Rows are points. Each copy is the shape, with its points in the same order, stretched, turned, moved and blurred by noise. Is it also mirrored, or only turned?

Shape (5 x 2):
| -11 | -40 |
|  50 |   0 |
|  30 |  17 |
| -40 |  -4 |
|   0 | -26 |
Copy 1, 5 rows:
| -45 |  26 |
| -20 | -37 |
|   0 | -26 |
|  -6 |  40 |
| -35 |  12 |
Copy 1 is: only turned
Copy 2 (5 x 2):
| -46 |  10 |
|  28 | -37 |
|  28 | -14 |
| -30 |  48 |
| -25 |   8 |
Copy 2 is: only turned
Copy 3 (5 x 2):
| -43 |   7 |
|  22 |  31 |
|  37 |   9 |
| -10 | -42 |
| -24 |   5 |
Copy 3 is: mirrored
Copy 4:
| -36 | -11 |
|  43 | -34 |
|  40 |  -7 |
| -29 |  33 |
| -19 | -13 |
Copy 4 is: only turned

Shape:
|  33 | -15 | -35 |
| -26 |  13 |  48 |
| -18 |   7 |  -3 |
|  32 |  13 | -14 |
| -46 | -51 | -38 |
| -35 |   7 |  11 |
|   5 |  10 |  14 |
| -13 | -15 |   2 |
Copy 1, 8 rows:
|  38 |  14 |   6 |
| -48 | -30 |  -8 |
|  -1 | -19 | -20 |
|  11 |  31 |  -5 |
|  55 | -72 | -24 |
| -18 | -37 | -26 |
| -12 |  -2 |  -1 |
|   6 | -32 |  -4 |
Copy 1 is: only turned
Copy 2 (8 x 3):
| -31 | -43 | -12 |
|  65 |  35 |  -5 |
|  15 |   1 |  21 |
|   5 | -43 | -11 |
| -48 |  29 |  43 |
|  36 |  25 |  30 |
|  25 |  -8 | -11 |
|   3 |  11 |   3 |
Copy 2 is: mirrored
Copy 3:
| -27 |  34 |  26 |
|  30 | -28 | -46 |
|   8 |  24 |  -9 |
|  -3 |   9 |  19 |
| -55 |  67 | -21 |
|  16 |  15 | -29 |
|   7 |  -6 | -11 |
| -24 |  20 | -18 |
Copy 3 is: mirrored
Copy 4, 8 rows:
|  43 |  50 | -22 |
| -32 | -42 |  19 |
|  -4 |  21 |  13 |
|  22 |  29 | -46 |
|  26 |  60 |  80 |
| -20 |   1 |  34 |
|   1 |  -5 | -14 |
|   9 |   8 |  24 |
Copy 4 is: mirrored

Shape (9 x 6):
| -12 |  -6 |   8 | -18 | -15 |  -7 |
|  -5 |  -3 |  16 |  21 |  -7 |  16 |
|  -8 |  -9 |  15 |   8 | -22 |  56 |
|  11 |  11 |  10 | -50 | -19 |  14 |
|   2 | -10 | -14 |   6 |   5 |  -4 |
|  14 | -14 |  20 |  -6 | -16 | -17 |
| -11 |  12 |  12 |   2 | -17 | -15 |
|  -4 |  -9 |  12 |   1 |  95 | -14 |
|  13 |  13 |   7 |  21 | -16 | -11 |
Copy 1:
| -15 | -17 |  -7 | -12 |  -9 | -10 |
|  -8 |   1 |  11 |  11 |  12 |  -9 |
|  -9 |  -7 |  33 |  35 |   2 |  13 |
|   8 | -23 | -17 |  11 | -14 |  22 |
|   1 |   3 |   7 | -22 |  -3 |   2 |
|   6 | -24 | -11 | -14 |  -1 | -18 |
| -25 | -12 | -12 |  -9 |  13 | -10 |
|   6 |  58 | -24 |  -1 | -44 | -34 |
|  -8 | -13 | -10 |  -8 |  32 |  -4 |
Copy 1 is: only turned
Copy 2, 9 rows:
|   7 |  -3 |  10 |  -3 |  18 |  -4 |
| -30 |   1 |   5 |   7 |  18 | -12 |
| -45 |   1 |  46 |   6 |  35 | -13 |
|  28 | -21 |  49 |  -3 |   0 |  25 |
|  -1 |   6 |  -6 | -12 | -11 | -13 |
|  12 | -16 |   6 |   4 |  -1 | -19 |
|   3 |   1 |  -2 |  12 |  15 |  -5 |
| -18 | -32 | -81 | -36 | -15 |  64 |
|   3 |   4 |   3 |  18 | -12 | -15 |
Copy 2 is: only turned
